Each row is a point. Examples show where two turns around zero, p and q, send a point. Where does a point land after both, in the order given? Backwards means that the second turn is done in reverse. Each puzzle has new turns, and all numbers are rounded.

Turn p:
[-26   7] => [-27  -1]
[ 24 -38] => [ 35 -29]
[ 2 31] => [-8 30]
Turn q:
[-27 -46] => [ 10 -52]
[19  7] => [10 18]
[34 35] => [ 3 49]
[-4  2] => [-4 -1]
[-23   2] => [-19 -14]
Where do these land?
p, then q: [ -7 -17] => [ 11 -15]
q, then p: [-9 22] => [-23   4]
q, then p: [21 11] => [ 1 24]
q, then p: [ 16 -52] => [ 53 -13]
q, then p: [-20  36] => [-41   1]

Turn p:
[ 20  14 -21 -24] => [ -3  16 -18 -32]
[-67  -6 -19  16] => [-60 -15  12  35]
[  4 -13   0  36] => [ 12  -8 -14  33]
[ 12  30  27 -17] => [ 18  28  25 -17]
[ 31 -25  13 -12] => [ 33 -21  -5 -19]
Turn q:
[-9 41 57 20] => [-43  19  51  25]
[ 12 -39 -25 -44] => [ 17 -31 -31 -44]
[ 6 21 -7  1] => [ 1 22  3 -4]
[-22 -14 -18  -2] => [  0  -8 -30   8]
[ 13 -10  -6  26] => [25 -3  8 16]
Where do these land?
q, then p: [ 52  17 -36  28] => [ 50  44 -10 -24]
p, then q: [-15 -19  -3 -32] => [-19 -31 -14 -11]
q, then p: [ -2 -22 -12 -22] => [-10 -19 -16 -20]
p, then q: [-14 -23  -3 -13] => [ -5 -27 -11   1]
p, then q: [-39  17  -4  16] => [-22   7   1  39]
q, then p: [ 5 55 16 24] => [ 5 45 36 23]
p, then q: [ 12 -23  41  -1] => [ 17 -27  34 -13]

Turn p:
[ 20   7  18 -12 -21 -16 -22   6] => [ 21   3  25 -21 -19   4 -10  12]
[ 13   4 -15 -59  -6 -13  21  -7] => [ 22 -15 -20 -51   2   8  14 -25]
[ -6  -9  32   5  -1 -10   4  15] => [ -8 -15  20   0 -11 -20   9  15]
[ -6  -1 -14   8   0  15  -9  -7] => [ -9  10  -7  12   1  11 -10  -7]
[ 29  -6  29  13 -13 -15  -2   8] => [ 22  -7  29   5 -15   0  13  24]
[-10   5  -5  19 -17 -10  14   7] => [ -1  13 -16   6  -9 -14   8  19]
[-13  32 -12   7  36 -16 -12  15] => [  0   5  -3  -3  43 -22 -29  11]
[ 12  -6 -13  14  20  -9  -6  18] => [ 11 -16  -6  16  15   1 -15  16]
[-13  -5 -11  11  -7  97  21 -49] => [-60  35  -9  31   4  58  39 -45]
[-12 -10  -2   9   9 -11  -2 -23] => [  5   4  -1  18  -1 -17  -2 -20]
[-16 -12  -9 -15   0 -12  -7  18] => [ -5 -18 -14 -12 -10 -11 -19   0]
Turn q:
[ 23  21  11  -8 -29  -2   8 -13] => [ 29   3   7 -25 -22   2   7 -12]
[-17  25  14  23  31 -31 -17  29] => [  4  34   0  20  33 -42   8  15]
[-11 -14  22   4 -17 -15  21 -15] => [-12 -16  14 -10 -16 -24   4 -22]
[ -9 -20 -19 -19   9   6 -21 -38] => [ -1 -24  -9  10  12  21 -38 -20]
[  3  22  10   3  11 -22  39   5] => [ -9  20  -2 -28  11 -19  28 -15]
[ 21  -7 -17  -5 -16  -6   4  16] => [  8 -10 -23 -10 -14   4  11  16]
[-40 -11 -23  -8  35  40 -49   7] => [-22  11   4  46  26  32 -49  26]
[ 19   0   3  -3 -34  13  33  13] => [ -3  -3   2 -27 -37  10  26   6]
[26  0 -4 23 -4  9  6 -6] => [13 -5 -2  9 -7 14 28 -8]
[-25 -15 -21  -6  -2  15 -23 -15] => [-11  -7  -7  23  -5  15 -36  -3]
[11  0 24 -3 18 -8  1 18] => [  3  -2  15  -9  21 -13  14  17]
Where do these land?
q, then p: [-21 -27   7  26  29  13   4  14] => [-29  -3  -4  28   7 -36   5  11]
p, then q: [ 23  30  -2  19 -20  -2  -6  -2] => [ 17  29   9 -13   2   9  18  20]
q, then p backwards: [ 13  25 -26   3 -15   5  20  -2] => [  3   5 -20 -13 -32   8  12 -17]
p, then q: [  1  35   8 -12 -15   8 -20  -7] => [ 16  23  22 -21   8   4 -19   7]
q, then p: [ -4  28  12  -1 -30   1  29  -1] => [  8  23   4 -39 -13  -3  18  -6]
p, then q: [ 13 -40  19 -11  20  -1  -5   5] => [-11 -44  17  14  -9  -5   7  -5]
q, then p backwards: [ 21  27  -6  -4 -40   2  -1   3] => [ 17  -2  -8 -10 -43 -21  -3  -9]
q, then p backwards: [ -9 -14   5   0  44 -22   5   0] => [-17  16   1   2  43   5  17   5]
q, then p backwards: [-22 -47   0   6  20 -13 -12 -23] => [-21 -31  -1   5  48   8  -7  10]
p, then q: [-14 -41  -2 -12  43  18  -3 -10] => [-21 -34   7  37   6   0 -11 -34]
q, then p: [  0  24 -14 -14 -34  -9 -12  24] => [ 19  12 -10 -30  -9  19 -17  26]

Turn p:
[ 11  11  -5   7  22 -48   4  -5 -10 -35   8 -19] => [-17  12 -13 -26  19 -27  -7  -6 -26 -34  15 -18]
[-32  25  48  27  14  -7  10 -10  -9 -29  34  -3] => [-20  17  50  17  40  -2 -27  -8 -16 -26  19   4]
[ 13   1 -49 -26 -25  47 -25 -17  43  17 -36   9] => [ 20  -5 -50  -4 -32  40  14 -27  49  20 -29  21]
[  6  17  31  52  18   8  25  -6 -17 -13  30 -23] => [ 13  30  38  31  20   2  -3  -6 -32 -31  21 -23]
[ 26 -18 -24 -27  -2  13  -7  40  34  -5 -11  24] => [ 23 -24 -24 -17  -6  -7  23  22  52  -4 -13  -1]
[-32  17  13   7 -20   3  19   2 -12 -24  17  -9] => [-32   1  31  11   1  17  -7   4  -9 -28   3   8]
[ -3  24  52  14  17 -44  12   5   9  -5  -2 -11] => [-17  24  39  -9  28 -43 -12 -13 -10  -6 -11 -21]
[-19 -22  24  35  -9 -15   9   5  -7 -16 -15 -13] => [-16 -18  16  27   1 -14 -23  -3 -17 -13 -11 -29]
[ 16  11 -33 -29  -5   9 -20  46  -5  25 -39  -2] => [  9  13 -35 -21 -27   2  12  44  20  18 -41   1]
[ 11 -12 -15 -33   6  29  11 -14 -10   7 -30  23] => [ 20 -26 -20  -9   5  21  25  -1  -7  21 -25  23]
[  8   1   5   9  39 -32 -52  20 -21 -13  -6   9] => [ 13  13 -28 -15  26 -38 -46  30  -8   0   5  -3]
[ 17 -18 -11 -57  33  24 -42  29  25  -8 -20 -42] => [ 23  -3 -31 -61  14  36 -15  24  37  19 -17 -39]
[-29 -20 -36  14 -14   4  30 -49  -3  58  38  27] => [-24  -8  -7  47 -22  10  40 -26 -14  46  53  30]
[  7 -16  -1   6 -74  10  24 -48 -16  40  34  29] => [  4 -25  33  28 -67   5  23 -35 -19  20  33  46]
Turn q:
[-32  31 -32  47  27  11  30 -25 -17   7 -20 -35] => [-25  32 -33  28  15  -5  27 -61 -12 -15 -12 -30]
[-40 -24 -32 -40 -33   3   6 -22  12  22  11  -5] => [-15 -13 -31 -27 -48  19  -4 -15 -17  32  31   4]
[  8 -26  44 -40  35   3   4   0  21 -53  -9 -13] => [-18 -34  42 -55  24  -9 -17   9  22 -22   3 -27]
[ 13 -43 -25  13  13 -11 -36  41   4   1  15   6] => [ 13 -34 -30  21  -1 -42 -26  31  12  -2   5  11]
[ 23  18  42   0 -12  14 -24 -14 -11  31  45  30] => [30  5 44 31 18 24  2 20 -6 43 22 17]
[ 20  20 -24  36 -10  32  14 -29 -43   4 -33 -11] => [ 36  13 -11  32  -1  25  19 -53  -8 -29 -24 -10]
[-15  11 -22 -39  26 -43  18  41 -22  17   0 -13] => [-12   7 -30 -26   3 -31  20  37 -55 -12   3  -9]
[ 34  34  -6 -16  -9   2 -12 -19 -18 -38  13  47] => [ 37  20  33 -11  16  12 -11  -7  -5 -29  23  49]
[-11 -29  -4 -17   5  28  40   9   8 -13  -3  34] => [-23 -41 -13 -20   9  30  18   1  12 -16   9  24]
[  4   6  28  25 -28 -41 -25 -13 -14  27  18  14] => [ 12  17  37  33 -24 -21   5  10 -12  38 -13  22]
[ 24 -12 -20   8  30   5  23 -11  41 -18 -40 -29] => [  3   1 -28 -37  16 -15  10 -24  48 -18 -23 -28]
[-17  23  13  33 -12  27 -21  -1   3  16 -29   9] => [ -7  18  -2  32   9  30 -23 -14   3  12 -36   3]
[-11 -11  38 -11 -31 -30 -16  42  37  -3  32 -33] => [-30   9  22  -1 -37 -18 -19  64  20  19  11 -25]
Where do these land?
p, then q backwards: [ 22  -4  19  -1   5  23  16  66  -3 -24 -21  37] => [ 63 -21  28  15  10 -13   6  47  -9  -6 -17  11]
q, then p: [-47   8  44  -9  12  18 -22  -9 -22  -1  25  29] => [ 11  -2  28  34  27   9 -40  24 -20  38  17   9]
q, then p: [ 29  17 -22  37   4 -12  41 -13  32 -50  -8  26] => [-19  -8   0  -9  46 -16  26 -48  37 -35  -9  26]
q, then p backwards: [ -3 -41 -11  35  17 -26 -29 -41 -11  -9  18   5] => [  9 -24  27  23 -19 -33  -3 -29  24  16  -2  45]
q, then p: [ 34   9  -3 -11 -35  10 -16  -3  49  -6  -2 -19] => [ 17  26   5 -28 -25   8   3 -12  55  -3  -9   0]
p, then q backwards: [ -4 -33 -36   6 -25 -14 -24 -44 -15  40  -9  39] => [-32 -43 -48  11 -20 -11 -21 -18  -4  39  21  24]
q, then p: [-28  64 -13 -22   4  10 -57 -39   9 -21 -35 -38] => [  9  64 -17 -48  -1  33 -58 -22 -21  14  -6  36]
p, then q: [ 26   2  24  50  -1   1  15  56 -15 -15  43  -7] => [-10  21  47  24  -2 -29   1  46  26 -45   2 -23]
p, then q: [ -6 -13 -15  19  -5  45  -3 -18  -2  18  -4 -55] => [ 24  11 -12  38  -8  43  -7 -23  11  -4   9 -40]
p, then q: [ -9   6   8 -26   5  -6  25 -12 -38  16  12  -4] => [ -7 -20  11  10   9  22  22  13 -41   0   2   2]
q, then p: [-23   1  -3 -33  -5 -11  12  45   8 -10  17 -16] => [-34  -4   7 -11 -10  16  -8  49  12 -16  10  -1]
q, then p backwards: [ 25  13  -8 -55  13  16  -8 -23   8  19   2  14] => [ 28  -8   8 -40  36  18 -20 -21 -13   3  17 -10]
q, then p: [-10 -22  23   4 -20 -35  -5   9   0 -12 -16 -16] => [-25 -17  16  -6 -24 -16 -23   0   3   3 -29  -8]
p, then q backwards: [ -6  -8  -6   7  32 -16  54  27   0  54 -21   5] => [ -1   2  28  26  26 -33  31  10  -4  59  17 -22]

Turn p:
[-34   8  29  22 -23 -19   8  28  30  33  29 -40 -18   9] => [ -5  17  25  61 -36   2  13  20  33  16  12 -25 -19  -8]
[ -5 -20  44 -35 -22  34 -16 -19 -22  31 -37  36  46  44] => [ 22 -11  14 -20  13  66 -15  12  12  42 -12  44  48  39]
[ 23 -20  16  17   5 -19  32  15  10 -21 -13 -33  34 -43] => [ 17 -14  -7   8   8 -29  55  20 -10  -4 -11 -16  32 -39]
[ -5  30 -23  27  12 -39 -32  27   7 -30 -33  41  24  31] => [-47  52 -17 -32  -8 -20 -12  16  11 -27  20  35  37   3]
[  8  -4 -33  -4 -17  30  15 -38  11 -24  36 -34 -15   1] => [ 11 -36   5 -12 -33   2  18 -30 -19 -26  -7 -31 -35  18]
[  3  41  -2  -3 -28  -9  35  37  26  -9 -21   6  35 -18] => [-20  25  14 -31 -18   9  40  29  -4  15   1   4   4 -51]
[-35 -20  36   1  -5  33 -12  16  -3 -34  16  20 -39  -2] => [  7 -18  38  30  -8   2 -49  30 -29 -22  -9  14  -9   3]
[-30   2  -6  -5  49   2  23 -26  27   2  11 -16 -23 -11] => [-27 -21  27  11  33  -8  -2 -14   7 -17   9 -48 -16   2]
[ -9   6 -29 -29  12  -4 -28 -25 -27 -21 -35  20  32 -21] => [ -6  -2  -4 -57  13 -17 -26 -29 -17  14  -4   4  43   0]
[ 16 -15  33   8 -14 -24   8  -6 -37   0  45  38  -7 -21] => [ 40   8  13  35  16  -8   1 -29 -16  -6   6  52  -9 -20]
[  9   4  -1  41  10  38 -34  36  -3  16  12 -10  18  19] => [ 10  13 -45  19 -25  38 -22  22   8 -25  14 -13  16  -5]
[ -7  18 -21   2  21  -9  26  11 -16 -32  26 -38 -19   5] => [ 11  -5   6  -8  -7 -34   9   7 -10 -23  43 -31 -30  -1]
[ 27  45 -22  25  17 -12 -34 -26 -15  27 -38  -9  -9  29] => [ -4  62 -43 -27  14   3  -6 -14  20   0  -5 -22   0  43]
[ 49 -38   3 -44  -4 -21  -2  12  39  37   7  -3 -26 -32] => [ -1 -39 -25  17  19 -18  11  -6  44  28 -50  17 -36 -31]
[-10 -37 -24 -21 -10  21   9 -42 -28  25  -7  20 -31   8] => [ -6 -32  -5   4  19  13 -17 -34 -31  33  -7  11 -22  45]
Turn q:
[-27 -41 -28  -6   3   0 -23 -20 -23 -21  16   5 -21 -15] => [-12 -28  -6  16   3 -11 -21  -9 -10 -25 -30 -10 -14 -47]
[  4  -4  -1  22  10 -10  31  10   9 -39  15  27  45  18] => [ 19 -12  16  15  32  14   5  17 -19 -40   7  28  12  35]
[  6  -4  31  -7 -50  53 -40  -1 -48  39  26  20 -20 -39] => [-33  44  -3   7 -11  28  -7   9 -41  31  22 -50   6 -70]
[-20  30  31 -43 -17 -25  21  32   3  48 -24   3 -19  22] => [-31  22   1 -45 -37  -5  -9  40  29  33  26  30  -8  12]
[-31   5 -38  29  11   0  24 -51  -6  13  -3 -28 -20  -1] => [-28 -22  15   0   5 -43   4 -42 -16  19 -46   4   2  10]
[  9 -46 -11  11  41   3  16 -16  12 -18  21 -26  31   7] => [ 21 -47  16  10  47 -14 -11 -10   9 -21  -3 -26   5  20]
[ 21 -21   6  10  32 -24  16 -29  28 -28 -25  21  30 -21] => [ 34 -28  22  -7  29  15  32 -15  27 -28 -10  20  30  -2]
[-14 -10 -23  30 -15  -4 -20   3 -31  12   3 -33   2 -35] => [  1   3 -14  24  -7 -47   6   5 -22  10 -19 -27  19 -25]
[ 11  30  41 -10  15  -8  15  44  -3 -12 -14  -1 -37  34] => [  6  29 -15 -43  -7   5  16  24   9  -3  19  13 -53  28]
[-18  43 -22 -32   1  28   1  24  -3  48 -35   4 -24 -15] => [-42  31 -48 -15 -12   6  -6   5  23  53 -15  14   9   0]
[ 69  23   4 -14  17 -43  20  21  34  -4   2  39  21  33] => [ 55 -11  -6 -17   7  32   5  -4  12   1  59  59   0  33]
[-12 -35 -34  23 -19  13  12 -18  28 -14  -3 -25 -11 -15] => [-15 -43   7  43  -6 -10  24 -14   3   3 -27 -19  -3   4]
[ -1 -10 -27   4 -16  12  -2 -34 -18 -21 -19 -33  21   8] => [  5 -26  -2   1 -21  -4  -6 -17 -21 -12 -35 -29  26  17]
[ 16  10  30   8  22 -19 -20  23  35  -1 -10  32  17  49] => [ 51  24  25  -4   5  29 -14  18  25   0  13  32 -22  25]
[-12  29  41 -26 -34  25 -53  13 -17  -1  50  -5 -14 -31] => [-30  66  -8  16 -24   5 -20  -6  -7 -20  41 -40 -10 -41]
Where do these land?
q, then p backwards: [ 18  36  35  14  27   4 -26  19  -9  27   0 -25 -33 -12] => [ 18  57 -15  -3  -3 -38   6   2 -27  22 -12 -25 -11  -9]
p, then q: [ -9 -47 -10  -1 -73 -30  35  25  53 -14 -12  -6 -14  20] => [-39 -18  38   5 -21  -2  33  80 -20  23  -8  43 -12  -7]
q, then p: [  5   8  33 -22  33 -40  -6  -6 -18   1  10 -12  14  11] => [ 18 -12  17 -27  -2 -25  -9 -10  43 -15 -11  21  -9 -17]
q, then p: [ 33  16 -22 -15   8 -21 -29 -14 -25  13 -23  27 -26  24] => [  7  -4 -26 -29   8  13 -19 -37  -9  28 -39  22 -22  -5]
q, then p: [ 37  19 -10 -28  42  -4   8  25 -15 -12 -29   6   5 -17] => [-28 -37 -25 -51   7   5   5 -19  10  -9  11   2 -20 -14]
q, then p: [ 10 -49 -24   9 -40   0  -6 -25  16   3  16   1  13 -55] => [ 14 -16  -8  50  -4  -2  39 -15 -36  -4  -6 -18  47 -22]
q, then p backwards: [ -5  19 -10   1  64   2   9 -14 -10  12  14  12 -21 -16] => [ 28   9 -15 -22  31 -31  -2 -19 -10  14 -11  36  -9 -21]
q, then p: [-35 -28  -3  26   9  41 -26  25  -2  28   5 -18  38  30] => [  6  39 -42  18  -6  -3 -19  46  38  -1   4 -30  26  11]
q, then p backwards: [  4  53   1  -1  41 -18  -5 -22  23  21  -7  16   9 -13] => [ 14  17   9 -12  -1 -49 -25 -28 -19  17  -1  33  25   9]
q, then p: [  1  -2  -1 -10  36  16   9 -32 -40  33 -24  -8 -27 -11] => [ -7 -22   6 -23  33 -12 -13 -20  21  53  -9 -27   7  -2]
q, then p backwards: [-20  62  39  13  13  -1  11   6 -28  12 -22  -6  29 -11] => [  4  44   7  23  -4 -33 -12 -14 -13 -25 -57   9  17  15]
q, then p backwards: [  9 -35  23  -9 -68  29  34   1  38 -13  34  30  17  -2] => [-60 -18  12  27   5  37  55  14  27  11  28   9  17  33]
q, then p: [-11  36   3 -28  39  24 -26 -25  -1 -25 -20 -27   5  12] => [-15   1  15 -59 -15  -5  -3  -5  22  -8 -27 -26   4  37]
q, then p: [ -1 -18 -38  33 -29  25  14  -4  -8  -2  42 -35  18  20] => [ 27  14 -27  41  -9 -19   2   0  -8   1  34  -4  28  50]
q, then p: [  4 -59  -3  41 -45 -13   4   9  12 -51 -10  22 -20  19] => [ 23 -10 -18  38   9 -12  17  55 -66  -5 -17  25 -16   6]
p, then q backwards: [-40 -13 -14 -22 -58 -14   0  31  14 -34  24  21  -6  -1] => [-30  -2  -7  -6 -57 -51   6 -21   2  23   8  13 -28  22]
